Each wall is flat, endless, passes through zero and stands at right angles to its row. A trip goes straight from one point to another. List the walls that it crosses, first one first.
In the rows, 128 means zero.

Walls:
(1): 119, 108
(2): 123, 211
(3): 118, 76
(4): 196, 83
(5): 120, 144
(6): 147, 127
(7): 182, 68
(8): 145, 107
(9): 89, 51
(10): 146, 140
(11): 173, 130
Trips:
114, 174 to 153, 177 -> 11, 6
150, 142 to 187, 187 -> 8, 7
179, 73 to 139, 103 -> 10

Walls:
(1): 125, 181, 129, 71, 122, 132, 157, 209, 136, 159, 158, 121
(2): 118, 225, 134, 155, 151, 147, 64, 123, 85, 249, 194, 83
(3): 163, 108, 160, 136, 125, 108, 87, 166, 182, 120, 137, 30
(4): 44, 127, 137, 140, 151, 148, 90, 93, 110, 130, 154, 104
(5): 161, 164, 99, 143, 122, 121, 106, 129, 187, 87, 127, 190
(6): 170, 156, 149, 111, 118, 183, 93, 75, 92, 134, 105, 174
Trips:
146, 158, 124, 116, 145, 85, 151, 108, 177, 96, 138, 135 to 186, 171, 155, 121, 170, 143, 109, 164, 73, 111, 143, 147 -> 6, 2, 3
170, 141, 133, 133, 106, 89, 138, 122, 227, 77, 126, 118 to 112, 133, 76, 166, 184, 143, 184, 142, 104, 93, 108, 108 -> 3, 5, 4
118, 92, 121, 115, 170, 57, 141, 198, 108, 110, 122, 194 to 154, 77, 105, 106, 184, 120, 156, 119, 78, 73, 142, 116 -> 5, 1
124, 135, 100, 122, 197, 93, 156, 135, 47, 130, 118, 125 to 189, 162, 59, 40, 78, 135, 150, 70, 106, 131, 98, 124 -> 4, 6, 2, 5
117, 133, 174, 160, 92, 121, 204, 136, 151, 31, 124, 161 to 112, 83, 95, 118, 124, 222, 167, 128, 153, 37, 89, 80 -> 3, 4, 5
117, 160, 113, 173, 128, 105, 74, 189, 131, 140, 74, 150 to 130, 157, 165, 166, 172, 128, 60, 139, 140, 77, 88, 81 -> 1, 4, 6
58, 120, 48, 29, 118, 123, 190, 163, 176, 157, 80, 180 to 175, 82, 108, 97, 170, 173, 181, 156, 119, 127, 146, 132 -> 5
133, 115, 193, 168, 161, 155, 141, 45, 227, 157, 131, 118 to 55, 182, 125, 153, 141, 120, 124, 210, 182, 123, 154, 64 -> 6, 1, 5
127, 161, 154, 39, 167, 142, 188, 122, 169, 107, 122, 163 to 115, 137, 175, 180, 213, 96, 95, 131, 189, 143, 94, 147 -> 6, 3, 4, 1, 2
170, 132, 159, 64, 124, 137, 135, 107, 135, 86, 168, 83 to 117, 168, 104, 132, 165, 152, 137, 136, 170, 126, 79, 153 -> 5, 3

Walls:
(1): 106, 123, 98, 114, 107, 117, 105, 140, 131, 116, 164, 143, 175, 86, 116, 147, 142, 135, 98, 134, 166, 180, 153, 131, 166, 83, 154, 141, 138, 142, 174, 138, 154, 140, 161, 68, 173, 97, 191, 177, 115, 183, 115, 156, 100, 117, 150, 109
(2): 207, 54, 94, 109, 107, 134, 67, 140, 99, 97, 90, 115, 138, 189, 95, 115, 112, 127, 128, 167, 159, 109, 143, 121, 111, 133, 111, 131, 108, 176, 140, 117, 103, 147, 138, 158, 142, 142, 84, 85, 147, 149, 150, 112, 130, 162, 146, 115
(3): 136, 107, 110, 79, 115, 97, 115, 122, 177, 192, 147, 122, 75, 77, 132, 144, 107, 77, 138, 25, 184, 152, 97, 124, 128, 95, 121, 122, 147, 86, 167, 101, 153, 167, 117, 94, 144, 122, 137, 128, 192, 151, 103, 144, 156, 108, 92, 83
(4): 147, 119, 151, 164, 159, 131, 116, 125, 179, 147, 166, 97, 208, 103, 130, 126, 109, 162, 69, 114, 145, 129, 128, 160, 175, 131, 163, 159, 101, 124, 133, 102, 145, 112, 152, 160, 135, 102, 151, 93, 121, 143, 132, 149, 148, 97, 127, 141
(5): 107, 109, 88, 105, 142, 140, 68, 147, 83, 77, 120, 74, 97, 129, 137, 121, 100, 192, 124, 114, 132, 131, 112, 170, 158, 124, 123, 145, 146, 73, 80, 117, 157, 183, 90, 116, 123, 167, 154, 81, 153, 109, 110, 156, 169, 104, 102, 87
(6): 119, 69, 163, 153, 167, 107, 91, 166, 141, 112, 126, 95, 123, 111, 158, 123, 134, 137, 126, 154, 110, 90, 119, 143, 120, 112, 123, 97, 186, 96, 126, 156, 173, 117, 115, 160, 151, 160, 153, 86, 204, 135, 103, 184, 118, 102, 128, 79
(7): 116, 141, 151, 96, 188, 105, 117, 90, 132, 82, 153, 97, 100, 173, 132, 180, 138, 122, 116, 76, 112, 136, 134, 132, 140, 138, 207, 103, 112, 146, 106, 103, 86, 56, 142, 122, 68, 165, 157, 135, 129, 140, 141, 130, 148, 161, 147, 121
(8): 190, 144, 150, 166, 131, 111, 113, 93, 66, 145, 140, 122, 86, 110, 135, 143, 138, 110, 156, 138, 113, 165, 158, 129, 133, 82, 160, 158, 100, 167, 111, 169, 139, 142, 102, 168, 145, 131, 124, 164, 159, 108, 113, 157, 105, 125, 119, 166
(9): 170, 158, 81, 116, 165, 137, 80, 123, 133, 144, 135, 150, 135, 134, 128, 104, 100, 137, 156, 124, 120, 113, 122, 82, 113, 132, 94, 185, 108, 107, 150, 132, 123, 116, 153, 141, 141, 105, 62, 154, 69, 89, 156, 149, 152, 156, 86, 123
(10): 161, 121, 162, 108, 156, 151, 88, 155, 183, 160, 112, 136, 139, 123, 112, 132, 122, 90, 76, 117, 115, 154, 185, 146, 160, 134, 154, 114, 160, 144, 159, 124, 96, 162, 158, 161, 147, 192, 128, 108, 109, 80, 153, 124, 131, 150, 76, 107
(11): 113, 93, 167, 136, 144, 60, 140, 107, 195, 198, 126, 110, 94, 63, 135, 166, 132, 155, 141, 181, 133, 111, 119, 98, 143, 126, 113, 95, 187, 124, 102, 78, 154, 90, 100, 125, 113, 135, 154, 122, 154, 116, 149, 133, 99, 105, 132, 83
(12): 134, 155, 142, 160, 199, 135, 151, 120, 187, 116, 96, 147, 66, 114, 93, 123, 107, 110, 128, 91, 152, 134, 116, 119, 168, 155, 128, 119, 147, 112, 207, 108, 124, 100, 119, 123, 118, 191, 98, 98, 102, 128, 137, 166, 121, 127, 141, 116
Trips:
143, 127, 112, 106, 155, 120, 140, 114, 135, 109, 128, 134, 101, 93, 108, 134, 98, 93, 153, 84, 140, 147, 134, 141, 117, 121, 180, 100, 118, 104, 152, 110, 152, 114, 140, 122, 100, 118, 184, 81, 91, 121, 167, 121, 105, 97, 157, 150 to 152, 124, 70, 128, 108, 150, 174, 106, 117, 113, 178, 120, 132, 149, 149, 129, 108, 105, 61, 109, 159, 151, 97, 121, 144, 152, 140, 116, 89, 220, 176, 153, 117, 113, 90, 147, 121, 137, 155, 34, 104, 179, 101, 80, 181, 137, 147, 93 -> 11, 2, 10
116, 110, 113, 88, 105, 136, 153, 118, 67, 86, 92, 162, 111, 152, 106, 131, 144, 93, 124, 104, 126, 106, 61, 148, 193, 128, 156, 164, 170, 120, 100, 168, 139, 147, 94, 105, 71, 144, 141, 113, 149, 130, 157, 86, 146, 90, 113, 30 to 61, 105, 142, 157, 72, 166, 143, 70, 62, 84, 131, 108, 157, 94, 96, 90, 126, 108, 112, 120, 141, 198, 156, 125, 107, 87, 122, 155, 140, 126, 120, 151, 139, 151, 117, 132, 184, 139, 119, 126, 72, 136, 147, 136, 99, 91, 77, 104 -> 1, 2, 7, 6, 8, 3
148, 125, 147, 127, 74, 150, 87, 7, 110, 160, 160, 172, 131, 161, 175, 108, 108, 133, 94, 140, 146, 144, 165, 151, 147, 121, 79, 183, 128, 127, 136, 117, 165, 56, 127, 149, 158, 140, 207, 169, 140, 78, 76, 152, 195, 125, 149, 141 to 140, 143, 80, 125, 97, 152, 83, 145, 116, 111, 106, 152, 109, 131, 110, 131, 150, 118, 192, 134, 84, 91, 167, 166, 125, 98, 113, 175, 121, 136, 128, 148, 145, 118, 174, 125, 219, 146, 76, 143, 137, 92, 142, 143, 99, 155, 163, 115 -> 3, 2, 4, 5, 10, 6
